Each row is a point. The window is the flat piece filled in between its corners: a triangle in 3 columns, a solid with four corners in 4, and so on. A path goes straight from each point to the next, and from the last back to the first. List the points from which the path goes on through the window.

Window (3 x 3):
-5  -8  -33
-23  -4  59
36  15  -26
Path:
(1): 5  -18  -26
(2): -11  -23  71
(3): -28  35  41
(4): -42  29  79
(5): 9  -20  52
(6): 42  -27  7
(7): 24  28  -29
(8): -25  18  -35
Through the window after points: 6, 8

Window (3 x 3):
3  36  53
0  -17  -63
-26  16  21
Path:
(1): -23  25  2
(2): 0  70  47
(3): -10  24  69
(4): -8  1  17
(5): -23  33  -7
(6): -15  45  25
(7): 14  -11  72
(8): 4  -6  2
(9): 20  31  -19
(10): -19  71  35
(11): 15  16  39
(12): -21  -5  75
Through the window after points: 4, 6, 12

Window, 4 rows:
-40  46  20  -21
35  -16  -33  36
37  -14  19  -9
-64  -12  -55  28
Path:
(1): 9  -2  33  -2
(2): -42  7  1  69
(3): -52  -2  -75  -14
(4): 15  -10  -62  -7
(5): 12  -28  -13  41
(6): 20  -33  -5  55
(7): 37  3  -51  11
(8): 16  14  -15  -51
Through the window after points: 6

Window:
-26  -9  -1  3
87  28  19  -60
-9  -41  10  -15
-37  -17  24  -26
Path:
(1): -40  -20  -20  -55
(2): 37  3  2  -47
(3): 77  15  53  -27
(4): -21  2  36  -7
(5): -40  -42  -1  -56
(6): -1  -2  15  -53
(7): -13  7  31  -15
(8): -9  -9  63  1
Through the window after points: 2, 4, 8

Window, 6 rows:
51  67  -55  12  -52  11
-13  -44  -1  -9  3  -1
-10  61  -38  13  -76  -37
-12  -5  70  -17  57  28
-5  -4  12  -62  42  10
-90  9  -53  37  -5  -15
Path:
(1): 15  1  -12  14  7  -44
(2): 0  22  9  -34  -20  18
(3): -34  12  -22  22  -30  13
(4): -26  13  -33  32  17  -56
(5): 28  59  -44  17  -8  -50
(6): -27  26  -10  -29  -29  48
(7): -36  5  48  -58  -28  52
(8): 33  19  -3  37  59  -18
(9): -9  35  -24  31  22  -55
(10): -21  21  3  -16  -37  13
(11): -43  3  -13  -59  -43  34
(12): -12  6  -30  9  -3  -24
(13): -9  24  -7  9  40  -32
(14): -25  15  43  -24  -12  46
(15): -18  77  -57  -16  -57  38
(16): 29  6  -25  31  -8  -26
Through the window after points: 7, 9, 15

Window (8 x 8):
8  -31  -7  39  29  2  42  -22
-39  -13  41  -36  90  32  -34  -9
-4  -62  31  -42  15  -28  -3  -13
15  -22  -94  8  46  -51  12  9
-63  -71  -33  43  -5  16  30  -45
4  -31  17  -9  2  11  -37  -4
-7  -48  -42  -41  -75  12  21  -15
24  26  -11  -63  -43  -22  -37  -29
Path:
(1): -14  -62  -12  -42  77  30  -7  -64
(2): -35  -5  35  -20  48  11  -26  10
(3): -30  -28  -25  -40  -20  -17  -2  19
(4): 30  -57  -14  -28  35  -2  -28  -56
(5): 5  -37  -1  -21  36  -3  -9  -42
(6): -30  -24  13  -7  43  -17  -12  15
(7): -22  -28  26  -14  8  -5  4  -10
(8): -5  -60  -8  -33  36  41  -23  -40
Through the window after points: 1

Window:
-42  12  37  63  6  -7  21  -5
26  19  56  -50  -9  -10  44  21
-25  -20  20  35  31  53  8  -47
-44  17  -3  -61  -3  -31  15  -11
23  11  -75  -48  -40  -18  31  -43
-20  2  -28  59  -19  12  -66  -32
42  -16  0  -53  -79  -53  17  -58
-63  -6  -7  44  -32  46  -13  -8
Path:
(1): 2  37  -25  -7  -33  26  17  -62
(2): 6  -37  -39  -29  -6  -25  22  -15
(3): -16  -30  13  -20  29  -30  24  15
(4): -41  62  -11  -56  -55  6  1  -64
(5): -21  55  -11  31  -24  31  39  -43
(6): -12  -43  -21  -16  13  -9  -18  -1
(7): -11  -33  -4  30  -6  -1  10  -14
(8): -22  53  38  -13  15  47  19  -59
Through the window after points: 1, 3, 7

Window, 9 rows:
-2  15  35  -4  -4  -32  -29  -50  21
30  38  -68  70  47  47  49  -17  -49
8  4  -37  -15  -71  20  -23  9  -32
31  -12  8  28  -26  20  90  -33  -14
80  -47  -3  -42  -6  -91  -85  11  18
6  18  47  -21  19  -44  6  22  -16
-2  -6  -11  -46  49  -27  -3  -25  16
-9  -4  4  25  9  -6  14  34  28
26  -27  18  46  18  76  49  0  -40
Path:
(1): -31  -10  -16  55  12  -33  24  -16  -20
(2): 21  20  18  -8  12  38  41  16  8
(3): 36  23  -37  16  11  24  22  -3  -15
(4): -32  -2  -31  58  -24  12  -1  -10  -89
(5): 3  -30  8  50  -27  -18  26  -25  -47
(6): 51  31  6  -50  12  28  22  -17  21
(7): 38  7  31  27  -1  78  46  8  0
(8): 11  -40  -11  35  10  3  47  -24  -50
Through the window after points: 3, 7

Window, 11 rows:
3  26  10  34  -5  56  43  37  -51  -38  23
-1  -14  -84  1  25  36  -10  53  -17  9  -63
46  -15  -17  -44  -30  -11  -34  -41  -17  6  17
-11  7  -7  5  49  -46  -32  29  -6  51  25
-3  20  -28  -60  14  -7  0  4  43  68  -10
16  -43  37  3  24  31  -16  -10  67  -4  -18
-33  -26  -22  3  18  -73  57  41  -59  38  23
14  -10  13  -100  43  18  -17  35  27  96  -51
77  -8  6  -24  -71  18  -29  22  36  -63  -22
-38  -31  -25  57  -27  5  -19  32  -25  9  48
33  7  0  -5  9  24  33  25  -9  64  -69
Path:
(1): -5  2  21  -10  -8  -6  -11  -1  -18  11  -7
(2): -11  -6  5  -19  9  26  -10  19  -16  17  -36
(3): 17  -47  -60  11  57  -49  32  35  41  82  57
(4): 55  -15  -8  30  22  7  13  42  9  49  41
(5): -17  0  1  -39  -2  -16  -41  11  7  -1  -32
(6): -21  18  48  -51  -46  -28  6  9  -43  64  -68
(7): 29  -40  -58  32  56  3  19  28  12  -6  53
(8): 67  -40  -10  -11  -4  2  0  39  -8  42  39
(9): -61  46  -10  -25  38  -20  1  16  -19  37  -56
(10): -37  7  13  2  -4  -26  -2  10  -16  29  -11
(11): 29  -33  -35  -6  20  -7  44  44  -27  41  -5
(12): 28  -20  -50  -23  16  26  6  53  22  63  14
(13): -16  14  -10  -28  4  -12  -12  -12  7  16  -32
(14): -47  15  -57  50  -34  14  -52  0  -29  -54  -68
(15): 22  -12  -12  -21  6  -6  10  36  -7  40  22
(16): 42  -31  -40  -1  9  6  29  44  31  47  67
Through the window after points: 4, 6, 10, 12

Window (11 x 11):
-23  -67  -14  -15  77  -15  -32  26  -1  -29  33
-58  -7  2  -37  -1  2  24  -52  38  31  -9
-39  -1  52  -16  13  -8  8  31  -1  -9  -4
-14  27  -3  -23  -58  -6  -16  -41  5  83  23
-4  35  -14  41  28  -9  -102  -39  49  -54  -30
12  63  -70  58  -1  -44  73  -3  -72  79  -7
14  14  91  1  -11  27  9  -64  0  1  27
12  39  -53  -63  -35  -4  -37  -28  28  -14  33
-61  -4  21  61  -47  42  70  20  -67  -1  -1
-20  -45  30  10  -28  -72  28  -16  18  6  9
45  -61  -24  -1  43  -29  -6  40  19  -1  -18
Path:
(1): -61  4  12  22  -19  1  19  0  20  34  32
(2): -15  -10  12  13  8  -7  -5  21  68  9  42
(3): -2  0  -7  -41  13  -30  -31  -45  -37  -5  -25
(4): -7  9  -9  4  -30  6  36  34  -66  18  -37
(5): -65  11  19  78  12  -6  40  -45  20  9  65
(6): 4  -36  -28  38  18  37  32  30  73  -10  33
(7): -18  18  5  -35  5  -25  -23  -29  -49  14  -9
(8): -34  8  -7  -35  6  -10  -10  -38  -29  -8  -22
(9): 32  20  32  38  -61  9  19  -12  70  32  55
(10): -18  27  -10  17  -22  13  40  1  33  8  28
(11): -21  -35  42  -16  7  -26  -57  -14  -65  -13  -36
(12): 46  8  36  -22  19  -32  27  -27  -82  40  -26
(13): -33  34  -54  50  -9  -13  31  3  7  30  24
(14): -18  0  5  15  -26  0  33  -12  11  41  22
(15): 0  3  -9  -36  -15  -55  20  -11  -56  26  -5
(16): 30  -12  10  -33  -9  -24  31  -37  -33  11  -19
Through the window after points: 4, 10, 12
